Each row of a before or after table is a point. One or more steps were done to the points. Then noise was added and the rows were shuffled. The steps act on columns, c1 being the first. Write out the steps. A step turns or swaps two columns, mirrors them in a line or flattens them onto one, adds a multiple of one to another, or multiplies or shifts one. Angles are multiples of 10 degrees, from the lower column toward the higher: turns from -170 to 170, lines from 10 to 170 but not 90. Use the fewest steps. Two steps may share a column if one is a turn and the other turns, adds or multiplies; they go together, in the order done. Otherwise the lowest column goes first.

Before (13 x 3)
[[ -2 -18  52]
 [ -8   3 -55]
 [ 33  28  19]
 [-20 -29   9]
 [ 25 -34  19]
 [  2 -36  -5]
 [-39 -14 -37]
 [ -6  -5  39]
 [ 27  51  -2]
 [-29  -1 -54]
 [ -3  46  -6]
 [ 39 -26  41]
 [ 57  23  25]]
After (13 x 3)
[[-54 -14 -27]
 [-34 -36  -6]
 [-12  -4  25]
 [ 61  27  13]
 [-48 -31   8]
 [ 78  51  -2]
 [ 43  47  -5]
 [-21 -19  37]
 [ 11 -25  28]
 [ -5   4 -39]
 [ 80  23  19]
 [ -9 -32  13]
 [-29   0 -36]]
Steps: add 1 times c2 to c1; multiply c3 by 0.7

Before (13 x 8)
[[ 26   3   1   0  32  49 -17 -38]
 [  3  56   0 -10  38  -5 -30 -35]
 [ 37  42 -27 -34  11   6   0 -41]
 [ 34  44  34 -13  18   1  10 -34]
 [ 35   1  22 -12  35  12 -41 -20]
 [  1  57  12 -29 -10  20 -10   2]
 [-52 -20 -14  53 -14   4  -6  -9]
 [-62  29 -19  82   3  -3  15  22]
 [ 65   1   2 -12  33  -2 -11  -7]
 [-16  52   6 -32  29  11  23   2]
 [-65 -16  -3  54  16  -2  24 -16]
 [ 30  14 -11  14  44  47 -12 -21]
 [-24  -2  18  82 -14   4  10 -21]]
After (13 x 8)
[[   0   54   12  -30   -8   19  -10    0]
 [  59   44  -28  -34   10    7   -1  -42]
 [ -39   -4   17   83  -15    2   11  -20]
 [-106  -16   -3   55   17   -1   23  -15]
 [  55    2   23  -12   36   11  -41  -21]
 [  54   46   35  -12   19   -2    9  -36]
 [   4   54   -1  -10   38   -6  -28  -34]
 [ -83  -21  -14   53  -14    3   -5   -8]
 [  40    1    1    1   33   49  -19  -38]
 [ 105    1    1  -12   30   -1   -9   -7]
 [ -25   52    5  -32   27   12   21    1]
 [ -99   28  -18   82    2   -5   16   22]
 [  51   15  -11   13   44   46  -13  -21]]
Steps: multiply c1 by 1.6

Before (9 x 11)
[[ 62 -11   6  24 -17  -9   9  20 -45   3  -2]
 [  9  -2 -71   9   7  -2   3 -45 -18  62  -3]
 [ 36  12 -25 -24   2 -53 -22  38  -7  42 -51]
 [-31 -18 -28  21  -5   6 -57  79 -23  40  23]
 [ 23  29  -9 -26 -54  43 -31 -32   0  26  18]
 [ 10  -5  -5   1   4  14  -2  27  22  16 -84]
 [-25  22  -9  41 -29 -53 -88  36  21 -15  17]
 [ 24 -56  10 -36 -50   3  31 -35  18  29 -17]
 [  4 -22 -49 -32 -31 -16 -37   6 -14  -2  11]]
After (9 x 11)
[[ 23  28  -5 -22 -66  40 -11 -33  -2  27  18]
 [-25  19 -10  40 -80 -54  52  33  27 -12  20]
 [ 25 -59   8 -39 -21   6 -60 -32  22  28 -19]
 [-31 -20 -29  17 -38   3  42  78 -28  37  23]
 [ 10  -6  -4   4   5  11   2  27  27  15 -81]
 [ 63 -13   5  27  -4  -6 -17  20 -57  -2  -4]
 [  2 -27 -51 -30 -50 -14   7   3 -20  -7  13]
 [  6   0 -71   7   5  -1   0 -43 -22  62  -3]
 [ 37  14 -27 -26 -13 -52  19  40 -11  43 -52]]
Steps: mirror c5 and c7 in the line at 20 degrees; multiply c9 by 1.3
